Every row gives one point. To make a cloud, some directions were put in groups of two or more. Within a group, all points are equally far from the middle, so they leave a hole (a ring in 2 directions, a hollow ball in 3). The other directions are filled evenly. Then the cloud was stretched, turned, moved and blurred a little. Count the holes, and give their numbers of directions, smallest first.
In the rows, 128 means zero.

Cloud:
[[ 86 149]
 [ 96 111]
 [142 103]
 [ 84 138]
 [153 167]
 [161 160]
 [159 113]
 [143 103]
 [142 102]
 [104 169]
 [115 102]
 [ 98 165]
 [108 171]]
Holes: 1 (2)

Cloud (21 x 3):
[[131 121  76]
 [151 144  77]
 [165 105  79]
 [101 108  87]
 [155 116 149]
 [ 95 168 127]
 [106 170 137]
 [133  96 111]
 [142 168 146]
 [ 98 152 169]
 [129  96 111]
 [ 89 117  85]
 [147 139 162]
 [149 167 148]
 [154  98 118]
 [111 107 150]
 [107 133  82]
 [109 128 168]
 [ 90 139  88]
 [ 80 160 110]
 [139 169 112]]
Holes: 1 (2)

Cloud:
[[110 119  75 160]
 [135 173 120 133]
 [174  81 157 128]
 [134 117 165  87]
 [ 78 123 155 126]
 [ 67 154 116 119]
 [140 171 157 123]
 [113  99 133 176]
 [116 163 147 117]
 [ 98 162 114 117]
 [151  83 124 138]
 [181 138 110 149]
 [138  76 142 119]
 [144  85 126 116]
 [129 138 173 146]
 [ 73  92 144 102]
 [172 118 136 178]
 [171 127 116 115]
 [ 86 142  96 180]
 [ 76 108 152 142]
 [132 122 122  93]
 [ 67 130 143 112]
 [167 106 113 131]
 [129 156 108 113]
 [138  92 143  97]
 [181 127 119 169]
 [ 98 109 107 185]
 [ 91 133 157 137]
 [142 148 154  90]
 [ 86 133 153 142]]
Holes: 1 (3)

Cloud, 89 rows:
[[ 87 138 123 122 111 122 135 162]
 [161 143 128  71 111  97 133 121]
 [143 166 134 142  93 117 141 152]
 [171 136 119  87 139 112 117 132]
 [164 132 141  94 172 150 106 164]
 [ 90 120 138 146 157 154 171 115]
 [ 94 105  87 142 101 118 175 166]
 [146 137 178 131 133 165  73 106]
 [108  71 190 102 134 116 149 122]
 [162 141 168 112 147 142  98 172]
 [112 174 137 105 142 126 169 130]
 [143 142 104 123 135 150  50 148]
 [160 139 126 103  75 138 148  80]
 [185 151  93 117 125 105  78 157]
 [132 146  85 140 115 129 104 187]
 [129 131 100  78 115 157  97 146]
 [165 167 101 102 126 129 170 148]
 [ 95  97 147 157 150 109 109 197]
 [158 101 103 141 143  86 119 138]
 [118  77 131 124 177 118 123 169]
 [166 154 156  91 143 107 118 102]
 [120  94  95 105  87 102 125 169]
 [142 126 103 123  94 182 150 116]
 [109  98 137 159 173 135 147 109]
 [115 104 165 122 111 160 190 139]
 [129 108 138 179 149 113 110 121]
 [136 148 130 138 149  90 132  86]
 [157 138 136  73 146 133 125 144]
 [155 115 138 129  87  79 131 188]
 [176 167 110 129  57 140 142 109]
 [121 112 180 114 172 102 125 129]
 [111  96 164  90 103 111 151 157]
 [ 77 104 161 103 155 108 147 152]
 [122 109 138 141 186 132  79 166]
 [171 140 145  94 126 109 134  94]
 [ 95  92 113 158  85  91 154 104]
 [158  88 131 136 135 107 106 193]
 [120 116 121 151 164 134 142 101]
 [ 93  79 158 135 177 114 131 120]
 [129 140 157 125  92 167 141  88]
 [126 147 144 117 156 117 124  80]
 [161 102 136 133 135 106 125 200]
 [102 115 110 116 106 114  94 124]
 [117  75 166  88 124 130 149 160]
 [162  77 143 153 157 141 112 141]
 [139  96  94 186  97 127 138 151]
 [172 126 117 126  79 162  99 107]
 [137 124 115 124 141 159  58 167]
 [167 137 117 148 147 201  69 117]
 [186 181  87 128  90 139 120 165]
 [131 108 139  89 102 159 114 170]
 [107 135 123 101 125  87 124  99]
 [146 172 147  93 132 171 169 119]
 [104 150 150 120 154 127 178 138]
 [164 165  76 129  75 163 129 136]
 [143 114 148  85 116  78 152 136]
 [174 141 129 147 124 148 140 174]
 [137  75 125 106  74  98 136 134]
 [135  98 182 162 156 110 121 119]
 [141  92 139 127 140 176 162 111]
 [145 123 126 145 169 167  59 131]
 [177 161  79 158 136 126 135 121]
 [152 133 110  82 121  99 149 157]
 [ 76  89 152 115 162  91 146 154]
 [147 149  68 124  73 114 129 178]
 [166 123 147 100 142  94 129 148]
 [146 149 104 119 134 176  77 185]
 [ 80  99 113 140 134 157 169 160]
 [161 152 174 116 164 185 139  85]
 [161 125 120 118 133 164 151  98]
 [149  97 117 111 147 103 126 142]
 [160  95 118 134 143  89 112 180]
 [175 120 169 144 128 150 104 114]
 [ 92 102 128 148 111  83 121 186]
 [138  77 181 124 113 138  98 159]
 [152  93 115 153  94 160 106 127]
 [124 155 129 165 119 125 135 153]
 [ 97 106 128 109 158 116 118 123]
 [151 164 144  81 131  81 128 105]
 [165 147  95 139  93 193 106 118]
 [143 146 141 153  87 115 154 153]
 [130 180 120 141 185 155 121 155]
 [ 98 143 120 149 118 163 130 150]
 [134 126 184 125 168 126  93 157]
 [ 93 127 132 132 131  72 199 153]
 [149 137 177 148 132 180  94 101]
 [121 108 124 150 160 101  91 181]
 [144 173 156 121 154 126 106 164]
 [100 142 111 147 115 174 133 127]]
Holes: 3 (2, 2, 2)
